Each row of a before or after table is a point. The points were changed in one or more steps. Then noise was added and the rows were shuffled. The steps act on columns, c1 being the first. Write out the steps. A step turns or swaps two columns, mirrors them in a line or flattens them onto one, adds a multiple of one to another, or multiplies or shifts one. Angles are multiples of 10 degrees, from the lower column toward the higher: turns from -170 to 170, lines from 10 to 170 but not 90. Use the fewest steps. Two steps may share a column if one is a turn and the other turns, adds or multiplies; they go together, in the order done. Otherwise the lowest column goes first.

Before:
[[-4.5 -2.7 -4.1]
 [ 5.3 -4.4  5.8]
 [ 0.0  6.8 -3.4]
 [ 2.4 -3.4 -1.2]
 [ 2.6  4.8 -2.1]
 [-1.2 -6.8  6.1]
 [ 3.6 -4.3  6.0]
 [-0.4  1.5  5.2]]
After:
[[ 10.7  -0.6   8.0]
 [ -0.4   3.9  -5.8]
 [-13.3  -3.8  -2.1]
 [ -3.3  -2.3   8.5]
 [  8.0   2.9  -4.1]
 [ 16.2  -1.0   7.1]
 [ -1.1   4.1   3.9]
 [  7.4  -3.5   0.6]]
Steps: multiply c1 by 3; turn c2 and c3 by -30 degrees

Before:
[[  4.6  -4.1  -2.4  -6.7  -1.0   1.5]
 [  5.1   3.8  -0.2 -13.4   4.8   2.8]
 [ -2.3   1.0   1.0  -9.6   7.0  -1.6]
 [  1.6   4.3   5.4   6.4   1.0   6.1]
 [ -0.9   2.1   5.4   0.2  -2.3   3.8]
 [ -1.6   1.0   7.8   1.1  -1.0  -2.8]
 [  6.8   1.2  -1.6  -3.8   4.2   1.1]
 [ -2.0  -3.3   6.6   0.4   1.3   3.8]
 [  0.2  -3.4  -6.0  -3.4  -1.5   1.3]
 [ -3.2   0.6   2.8   4.8  -5.3   3.0]
 [  5.7  -2.6  -8.9  -4.5   0.4   4.7]]
After:
[[  6.0   0.0   2.9 -15.3   4.7   0.1]
 [ -0.6  -0.2  -3.0  -1.1  -1.0   7.9]
 [ -1.2  -0.2  -1.7 -11.6   7.0   1.0]
 [  5.3   0.0   1.5  -8.8  -0.8  -2.4]
 [  6.8   0.1   4.5  -6.5   0.4  -8.8]
 [  0.2   0.1   3.9  -2.0  -2.5   5.4]
 [  2.6  -0.1   6.1   4.4   1.1   5.4]
 [  7.7   0.2   1.0  -5.9   4.3  -1.5]
 [  1.2   0.0   1.4  -5.5  -1.5  -5.8]
 [ -2.3  -0.2   3.2   2.6  -5.3   3.0]
 [ -0.9   0.0   3.9  -1.5   1.3   6.6]]
Steps: shift c1 by 1.0; multiply c2 by 0; swap c3 and c6; shift c4 by -2.0

Before (11 x 11):
[[ 0.5 -2.5  4.8  0.4  5.1 -2.6  5.7  2.9 -1.4  5.5 -3.6]
 [-5.8  3.9  0.8  1.7 -0.9  1.7 -4.0  5.5 -2.5  0.3  2.5]
 [ 0.9 -2.5  0.1  0.4 -3.0  2.6 -0.8  3.1 -5.6 -1.6  0.8]
 [ 9.2 -1.5  8.2 -3.2  3.3  9.3 -4.6 -4.1  6.2 -1.4 -4.5]
 [ 4.4 -3.6  3.8 -4.1  4.5 11.0  1.6 -5.5  9.1 -4.6 -6.0]
 [ 1.3 -0.3 -0.7  1.6 -1.4 -1.1 -7.4 -0.9  3.6 -6.4  0.6]
 [-3.1 -8.3 10.1  1.5  2.6  2.7  3.9 -1.9 -0.5  6.4 -5.2]
 [ 2.6  0.9 -0.7 -0.6  3.0  5.4 -6.7 -6.5  0.6 -4.0  8.6]
 [-1.4  2.3  2.8  2.8 -5.1 -1.3  0.3  3.1 -0.4 -2.0  7.8]
 [-0.7  2.5 -4.0  8.8 -3.7  1.3 -3.4  3.1 -1.5  1.1  6.2]
 [-1.5  3.9  3.4  5.9 -1.0 -0.4  0.9  0.3 -4.2 -3.2 -2.0]]
After, 11 rows:
[[  4.9  -1.2   8.6   0.2 -10.2  -7.8  -4.5  -3.6  -4.4  -1.4  -6.1]
 [  2.8   1.4   1.8   3.4   3.6   2.4   0.1   3.2   7.8  -2.0   0.9]
 [ -0.4   2.3   0.9   6.9   2.1   0.7   0.8   0.1  -2.5  -2.9   3.8]
 [ -1.4   3.0   0.0   2.0   5.4  -2.1  -4.2   5.1   2.3   0.3   2.8]
 [  1.0  -0.2  -1.1   1.3  -0.3   1.3  -6.9  -0.7   0.8  -6.4  -3.2]
 [ -4.9  -1.6   4.4   1.9  -3.0   0.9   5.6   3.3  -3.3   5.2   1.7]
 [  3.9  -1.7  -0.5   1.3   1.0  -1.2  -1.4   2.7   0.5  -1.2   5.4]
 [  2.2  -2.5   5.0  -2.4  -5.4 -11.1   1.6  -5.2  -5.8  -3.9  -9.0]
 [  0.7   1.0  -0.7  -1.2  -4.1  -5.9  -6.7  -5.9   9.1  -3.4  -1.0]
 [ -2.3  -6.5   8.6   4.3   1.3  -3.6   3.9  -1.9  -5.0   6.0   1.1]
 [  3.6   2.0  -6.7   7.2   2.4  -0.8  -3.0   2.7   6.4   1.2   1.3]]
Steps: turn c1 and c5 by -120 degrees; turn c1 and c6 by -160 degrees; multiply c2 by 0.7; turn c3 and c4 by 20 degrees; turn c9 and c11 by -90 degrees

Before (13 x 14):
[[  2.3  -1.6   2.9   2.8   2.9   1.3   2.8  -7.6  -5.0  -1.1   1.3   0.7
    3.2  -3.7]
 [ -3.2  -2.2  -5.5  -7.0   0.2   1.0  -8.7  -2.5  -1.3   0.0  -3.8   3.3
   -2.8   1.3]
 [ -6.6   0.2 -10.9  -6.1  -6.8  -2.6  -6.9  -4.2  -0.9   0.4  -2.3  -3.1
    1.7   1.0]
 [  7.7   7.5   1.6   2.8  -3.4  -7.5  -4.4   2.4  -1.1  -5.0   0.5  -3.5
   -0.7   1.3]
 [ -2.9  -2.4   1.6  -0.1   3.1   3.1  -5.4  -3.8  -6.9   0.7  -1.2   0.6
    9.4   2.0]
 [ -3.2  -5.9  -2.3   5.0   3.1   3.6  -0.1  -4.7  -1.8   2.9  -4.7   1.7
    3.8   4.8]
 [ -8.9  -1.3  -3.2  -7.6  -6.8  -6.9  -5.9  -1.6  -0.8  -4.4  -7.4  -0.2
   -1.3   2.1]
 [  4.6   8.5   3.8   6.2   2.6   3.9   2.9   6.4  -2.3  -9.4   4.8  -4.9
    2.8  -3.2]
 [ -5.2   4.8   1.5   1.9   3.7   4.6  -0.3  -6.8  -5.5   3.9  -1.7   2.3
    1.9   3.2]
 [  4.4   7.2   5.2  -1.4   1.3   0.3   0.6   1.6   5.0  -3.8   2.2  -6.5
    4.1  -1.0]
 [  2.6   6.3   3.2   3.5   5.9  -2.3  -2.0   2.2  -2.1  -4.0   0.5 -10.3
   -0.6  -3.2]
 [ -3.6  -0.8   0.4  -3.1  -9.5  -5.4  -7.9   2.3   0.3   0.8   1.5  -3.5
   -4.4  -0.4]
 [ -3.6   2.1  -3.0  -3.7   0.2  -8.6  -3.4   2.1   0.2  -2.1   4.2  -1.0
   -0.9   2.4]]
After, 13 rows:
[[  0.4  -2.3   2.0  -1.6  -5.1   3.1  -4.1  -3.6  -7.6  -2.6   1.4   0.5
   10.7   1.2]
 [  1.3  -2.3  -5.0  -6.6  -9.0   1.4  -1.6  -4.0  -1.0  -2.5  -1.2  -4.2
   -2.3  -1.6]
 [ -0.2  -1.4   3.5   2.9   3.3   1.4  -2.3  -5.3  -5.3   2.9   5.5   1.4
    4.7  -3.6]
 [  1.5   6.1   3.2  10.2  -1.0  -2.1  -6.5   1.7  -1.8   4.3  -1.5  -1.3
   -0.1   3.6]
 [  6.2   8.8   4.2   8.7   3.4   4.1  -2.4   8.4  -2.4   8.3  -0.2   1.8
    3.9   1.0]
 [  1.0  -1.0   0.6   0.4  -9.6  -5.8   7.3   3.1   0.0  -3.3   0.2  -4.7
   -4.3   2.2]
 [ -0.7   4.9   1.4  -1.8   0.4   4.5  -4.5  -6.0  -5.5  -6.6   2.7   3.7
    3.3   1.2]
 [  8.0  -1.1  -3.4  -5.0  -7.0  -7.2   6.0  -5.9  -1.0  -5.7  -4.8  -5.8
   -1.2   1.8]
 [ -0.8  -5.9  -2.4  -1.0  -0.1   3.4  -2.9  -6.7  -1.5  -4.4  -1.3   6.2
    4.3   2.8]
 [  1.3   7.5   5.0   4.2   0.9   0.0  -1.2   2.1   5.1   6.3   0.8  -4.0
    2.8   3.3]
 [  2.8   0.4 -11.1  -1.5  -8.6  -2.8   5.8  -4.8  -1.2  -5.7   1.3  -6.2
    1.5   2.9]
 [  3.6   1.8  -3.1  -2.3  -3.5  -7.9  -0.4   4.0   0.1  -2.4   1.8  -3.1
   -0.9   2.2]
 [  0.2   7.2   1.1   3.3  -4.8  -7.5   2.7   2.1  -1.2   9.6  -0.9   1.4
   -0.7   3.1]]
Steps: turn c1 and c10 by 120 degrees; turn c12 and c14 by -40 degrees; turn c4 and c12 by 60 degrees; turn c5 and c7 by -80 degrees; turn c8 and c11 by -40 degrees; add -0.3 times c9 to c13

Before (13 x 24):
[[  0.7   0.8   3.2   4.6  -7.3  -2.3  -6.3   5.7  -2.3   3.6   4.0   6.1
    3.4  -2.0   5.5  -7.9  -2.9  -4.9  -0.9  -0.8   0.9   1.2  -5.9   0.8]
 [ -6.9  -3.5   3.3  -0.9  -1.1   1.9   2.9  -3.6  -5.6   1.2  -2.1  -0.6
    1.7  -2.7  -2.5  -5.6   4.6   5.0   4.8  -5.6  -4.1  -1.9  -0.9  -2.1]
 [  0.5   5.9  -6.5   6.3  -6.7   1.6   5.6   6.9   0.1   1.9   3.1   1.2
    3.7   6.3   1.2   3.3  -1.0   6.9  -0.4  -7.9  -4.2   2.8  -1.8   2.7]
 [-10.3   1.6  -5.8  -1.8   6.4   1.1   6.5  -5.9   5.0  -3.4  -0.5   6.6
   -5.3   3.5  -2.5  -3.0   3.8   3.9  -5.9  -2.1  -1.9   1.3  -0.5   3.5]
 [ -1.1  -1.7   5.5   5.5   3.6  -0.5   6.7   5.0  -1.9  -5.3   7.0  -4.6
    4.8   2.2   1.7   2.1  -1.9   4.8  -2.0  -5.3   6.1  -3.9  -6.0  -4.5]
 [  2.0   0.9  -3.1  -1.7  -0.5  -5.1  -5.5   4.4  -4.3  -6.8  -3.6  -2.2
    6.1   3.2  -2.5   2.5   4.8   0.8   4.6  -1.4  -4.1  -2.2  -3.0  -0.8]
 [ -1.5  -1.8   0.6  -3.0  -3.9  -7.4  -5.8   2.2  -2.2   1.6   5.4  -0.2
   -5.3   0.8   6.6  -4.8   2.6  -2.1   6.3   1.5   2.8  -4.8  -5.7  -2.7]
 [  2.1  -2.9  -3.6   7.0   4.2   3.0   5.5   7.5   7.2  -1.8  -1.4  -2.3
   -0.6   6.8  -1.3  -4.4  -9.3   8.2  -4.3  -8.0   5.7   1.4  -5.9  -0.9]
 [  2.3  -0.5  -1.9  -3.6  -0.3  -2.4  -3.2  -0.3  -5.3   0.0   0.6   7.4
   -5.3   7.2   2.9  -6.1   1.3  -2.1  -2.3   4.5   2.1  -2.2  -7.4  -4.1]
 [ -5.3   2.7  -0.7   2.6  -0.8  -0.9  -3.3   0.2  -5.4   1.4   2.5   0.1
    0.5   5.2   6.2  -1.6   4.4  -5.5   4.4   4.4  -4.0   2.1   0.1   3.6]
 [-10.3   1.3  -1.3   6.0   0.8   6.6  -5.2   3.6   0.5  -4.1   5.7  -1.1
   -1.0   5.5   8.0   5.5   2.0  -4.9  -1.5   1.8   3.4  -3.6  -6.9  -5.7]
 [  2.2  -2.2   7.0   5.0  -7.8  -5.4   0.4  -6.1   7.8  -3.4   7.1   1.0
    4.3   2.2   3.1  -7.2  -7.6  -4.1   4.2   0.6  -1.0  -7.3   3.6  -1.1]
 [ -8.0   6.7  -1.3   7.3   0.0  -6.2  -3.3  -4.7   6.8   6.5  -1.9   1.3
    2.4   6.7   3.1  -3.9   1.8  -3.7   5.3  -3.1  -4.6  -3.1   3.5  -0.8]]
After (13 x 24):
[[ -7.0  -5.3   3.5  -0.6  -0.3   2.1   0.1  -4.0  -5.4   1.7   3.7  -0.7
    2.0  -2.5  -7.6  -5.3   4.9   5.0   4.8  -5.5  -4.5  -1.7  -0.7  -2.2]
 [  0.6   3.5  -6.7   6.4  -6.8   1.5   0.2   6.7  -0.6   2.1   9.1   1.3
    3.6   6.6   3.3   2.7   0.0   6.7  -0.6  -7.7  -4.0   2.7  -1.3   2.8]
 [  2.0  -4.4   6.8   4.6  -7.3  -4.7  -0.1  -5.6   8.2  -3.8  12.8   1.0
    4.9   2.6   9.2  -7.1  -7.5  -4.2   3.9   0.7  -1.1  -7.5   2.8  -1.6]
 [-10.3  -0.8  -0.9   5.8   1.7   6.5   0.0   3.4   0.1  -3.8  11.8  -1.1
   -1.3   5.9  23.9   5.7   1.8  -4.9  -1.7   2.0   3.1  -4.1  -5.1  -5.7]
 [ -8.4   4.8  -1.6   7.2  -0.5  -6.7   0.0  -4.6   6.5   6.5   4.4   1.2
    2.5   6.9   9.2  -3.6   1.7  -3.6   5.4  -3.0  -4.8  -3.3   2.5  -0.5]
 [ -1.6  -3.8   0.0  -3.1  -4.2  -7.8  -0.3   2.6  -2.0   1.7  11.3  -0.1
   -4.7   1.0  19.9  -4.5   2.9  -2.4   6.3   1.2   2.9  -5.1  -4.1  -3.1]
 [-10.3  -0.6  -5.3  -1.5   6.4   1.2   0.4  -6.2   5.3  -3.8   5.5   7.0
   -5.4   3.7  -7.6  -2.8   4.0   4.4  -5.6  -2.1  -1.6   1.5  -0.2   3.6]
 [  2.4  -1.0  -3.2  -2.0  -1.0  -5.9   0.4   4.3  -4.3  -6.6   2.4  -1.7
    6.4   2.9  -7.8   2.6   4.9   0.6   4.4  -1.7  -3.8  -2.2  -2.0  -1.3]
 [ -0.8  -3.5   5.2   5.4   3.8  -0.4   0.0   5.0  -2.0  -5.2  12.8  -4.3
    5.1   2.2   4.8   1.8  -1.8   4.8  -2.2  -5.1   6.3  -3.6  -3.7  -4.7]
 [  2.3  -4.9  -3.5   6.9   3.3   3.3  -0.2   7.7   7.1  -2.1   4.6  -2.5
   -0.5   6.7  -3.7  -4.5  -9.1   8.4  -4.1  -8.2   5.9   1.4  -4.1  -0.6]
 [  0.8  -1.0   3.9   4.8  -7.7  -2.5   0.0   6.2  -2.7   3.1  10.3   6.1
    3.6  -2.1  16.5  -7.6  -3.3  -5.0  -0.9  -0.6   1.4   1.2  -4.4   1.2]
 [  2.6  -2.6  -2.1  -3.9  -0.1  -1.9  -0.3  -0.1  -5.3   0.5   6.2   7.3
   -5.3   7.7   8.7  -6.0   1.2  -2.2  -2.2   4.8   1.8  -2.5  -5.1  -3.9]
 [ -5.3   0.5  -0.8   2.1  -0.6  -0.7   0.6   0.1  -5.1   1.3   8.7   0.4
    0.8   5.2  18.6  -2.1   4.7  -4.9   3.9   4.7  -4.2   2.1   0.3   3.2]]
Steps: shift c2 by -2.0; multiply c7 by 0; shift c11 by 6.0; multiply c15 by 3; multiply c23 by 0.7
